Every row gives one point. Each table stands for the endless flat space through its points: a line for two points, a plane for three, and so on. The two share one point or none. Which?
In the rows, 128 means zero.

First:
[[148 183 138  83]
 [142 129 108 149]]
Second, 2 rows:
[[141 142 109  94]
 [139 135 102  83]]
They share: [145 156 123 116]

First:
[[ 95  86 153 160 104 108]
 [ 99 114 177 120 120 128]]
Second, 2 rows:
[[ 97 102 173 156  98 134]
 [ 97 101 169 148 105 126]]
They share: [ 97 100 165 140 112 118]

First:
[[129 117 139 206 113 107 210 171]
 [110 106 144 182 119 126 182 163]
 [ 74  85 156 134 122 168 125 142]]
Second:
[[ 94 102 148 170 115 148 162 158]
 [ 98  98 176 134 107 128 162 138]]
They share: no point

First, 3 rows:
[[134 160 135 126 118 114  81 134 133]
 [147 158 155  94  68 147 119  83  97]
 [143 142 135 126 100 123 111 107 121]]
Second (3 x 9):
[[118 181 135  68  92 158 128 110 105]
 [166 193 117  92  92 110 116  98  99]
 [131 133 187 107  72 140  76 128 109]]
They share: no point

First (3 x 11):
[[140 117 138 120 129 147  85 132 143 112 139]
 [111 168 111 132 154 135 102 112 119 121 180]
 [ 80 171 138 102 159 165  73 108 125 112 163]]
Second (3 x 11):
[[122 147 128 113 161 164  95  83 144 129 147]
 [106 145 137 115 166 175  99  85 133 124 138]
 [124 151 122 112 148 151  87 109 145 118 153]]
They share: no point

First (3 x 12):
[[201 157 118 136 193 132 143 118 113 187 146 150]
 [173 135 129 129 185 142 116 124 118 167 139 147]
 [155 121 133 130 176 145 100 125 119 152 134 140]]
Second, 2 rows:
[[162 110 124 134 150 140  89 123 120 142 116 129]
 [130 106 136 126 186 164  89 123 108 114 152 109]]
They share: no point

First:
[[132  97 113  93 171 140 116 151 132 134  67  91 114 109]
 [123  95 120 101 162 140 108 146 139 133  75  97 119 112]]
Second, 3 rows:
[[ 91 109 154 133 136 150 130 146 163 133 105  79 125 114]
 [ 84 108 161 140 137 145 139 149 170 143 108  68 128 107]
 [119  83 117 102 147 140  64 128 141 120  81 135 128 127]]
They share: [105  91 134 117 144 140  92 136 153 131  91 109 129 118]

First, 3 rows:
[[144 121 151 113  93 163 173 114 161 130 153 126 115 110  68 142  85 124]
 [125 115 132 120  91 144 158 141 147 148 190 145  89 135  94 129 107 162]
 [128 127 159 135  97 147 161 120 165 136 145 136 137 126  70 156 107 108]]
Second, 2 rows:
[[ 97 118 169 160  95 115 161 162 132 142 156 158 136 121 100 142 139 138]
 [115 124 142 142  89 139 137 141 162 151 171 137 130 151  85 145 130 114]]
They share: no point

First (2 x 20):
[[103 132 114 160 119 134  87 170 121 125 137 131 156 111 135  86  78 127
  113 114]
 [127  99  84 187  86 113  99 152 133 110 143 128 177 111 123 116 102 124
  131  81]]
Second (2 x 20):
[[ 93 105 135 204 110 132 111 143 138 140 134 146 147 126  96  96  60 164
  143  83]
 [ 97 112 124 195 112 129 102 152 135 133 137 141 155 123 106  95  69 154
  135  91]]
They share: no point

First (4 x 20):
[[ 98 183 142 123 125 111  92 101 130  92 199 145 146  92 155 182 119 106
  113  99]
 [189 105 151 176  60 129  87 148  89 220 118 134  94 140 114 138 119 104
  169 125]
 [165 132 133 182  90 102  99 127 110 190 145 137  91 158 144 168 110  89
  139 113]
 [139 150 181 146  90 129  72 118  74 165 163 129 124  90 129 133 114 104
  164  95]]
Second (3 x 20):
[[120 145 137 131  97 153 104 139 121 137 127 137 152  94 130 175 146 113
  162 120]
 [171 159  94 155  90 111  45 160 104 148 172 182 133 134 147 150 110 152
  124 110]
 [148 124 154 133  79 121 107 117 137 149 164 136 114 110 114 165 124 102
  124 135]]
They share: [144 138 136 137  87 129  93 133 125 145 154 146 130 110 126 165 128 116
 136 125]

First, 4 rows:
[[110 139 121 120 122 151 121  66 128 101 117 107 139 142 136 143 116 147
  151 135 164 150 105 134]
 [146 144 129 113 107 172 134  91 149  99 148  86 137 137  79 127  64 133
  112 110 114 156 138  98]
 [ 97 124 160 140  80 129 166  62 105 125 137 145 136 156 139 143 120 122
  120 149 149 165  99 154]
 [147 139 146 120  88 166 154  93 143 108 161  98 135 142  71 124  57 121
   94 111 100 163 141 101]]
Second, 3 rows:
[[149 101 134 131  98 166 117  63 151 106 175  95 136 130 104 138 121  95
   85 132 155 165 113  99]
 [109 133 164 101 109 181 120  94 117  95 127  87 137 133  94 174  91 115
  116 168 124 171  90 101]
 [103 134 102 125  85 131 148  92 167 138 135 120 178 161 121 111  77 137
  114 105 126 151 135 126]]
They share: no point

First, 3 rows:
[[121 172  86 111 150 171 169 167 150 178 107 125 157 153 152  88  93 155
  142  86  90 174 108 121]
 [112 145  94 133 167 161 167 148 147 168 114 106 159 150 158  94  92 172
  147  96 102 156  96 122]
 [ 90 154  93 119 163 141 141 141 158 153 110  94 170 151 141 102 104 163
  162 116 123 162  95 115]]
Second (3 x 24):
[[124 149 102 114 178 153 172 143 155 181 123  87 174 166 143  78 126 152
  146  89  96 140  97 111]
 [121 144 112 125 180 161 179 135 162 186 131  85 181 167 152  80 137 153
  148  90  94 136 106 105]
 [ 81 169  62 120 135 146 124 170 137 131  81 135 136 127 147 120  37 183
  158 120 129 201  86 140]]
They share: [105 154  92 123 162 155 157 149 152 164 111 105 163 151 150  96  97 165
 152 102 108 162  98 119]

First (4 x 24):
[[ 91 159 155 169 190 172 186  82 140  77 118 136 158 111  98 145 117  97
  168 108 131 131 127 141]
 [127 119 153 179 168 170 134 108 108  97 172 130 154 129 160 149 109 153
  174 134 139 123 141 155]
 [118 149 151 149 171 148 162 109 126 102 141 104 175 107 117 158  91 124
  165 120 137 125 115 154]
 [ 77  94 148 169 153 150 149  68 128  72  82 185 124 164  95  94 144 103
  119 109 104 143 151  80]]
Second, 5 rows:
[[104  99  98 223 166 186 106 105 130  60 103 111 142 158 165 146 149 160
  109 126 131 126 129 142]
 [118  76 157 175 195 211 141  84  88 108 148 152 157 100 110 142 100 147
  102  91  57 163 154  88]
 [ 96 117  94 216 145 176  84 115 102  70 139  90 143 137 144 162 146 138
   85 106 109 120 109 161]
 [140 125 137 173 162 155 126  76 109  95 145 138 156 119 147 132  90 166
  128 111  88 114 161 113]
 [122 144 149 146 127  97 126  82 128  82 141 160 133 155 153 106 104 146
  160 143 133  90 165 121]]
They share: no point

First:
[[ 86 123 131 117 123 121 140 108 125  82 202 116 101 132  83 180  90 187
  100  96 185 137 152 123]
 [136  91 114  74  66  71 183 192 174  95 167 106  91 111  87 173 153 180
  103 179 116 173 145 207]
 [159  86 182  77 108 103 194 157 129 171 153  86 121  63  92 189  70 165
  124 118  99 142 180 195]
 [180 159 179  79 163  95 200  99 137 108 137 117  52  61  85 137  83 145
  186 125 163 199 113 175]
 [123 117  97 143 104 165 160  66 192  85 127  93  81  99 173 109 156 167
  106 136 209 172 147 117]
 [141 146 129  88 121  95 189 102 172  88 145 133  60  95  94 123 128 156
  145 156 184 178 126 167]]
Second (2 x 24):
[[142 125 143 125 113 148 152 110 156 135 177 110 111  96 138 147 137 191
  142 113 163 125 181 126]
 [117 100 123 100 103 113 182 110 161  95 137  95  86  96 108 152 102 156
   92 138 168 175 141 166]]
They share: [127 110 131 110 107 127 170 110 159 111 153 101  96  96 120 150 116 170
 112 128 166 155 157 150]
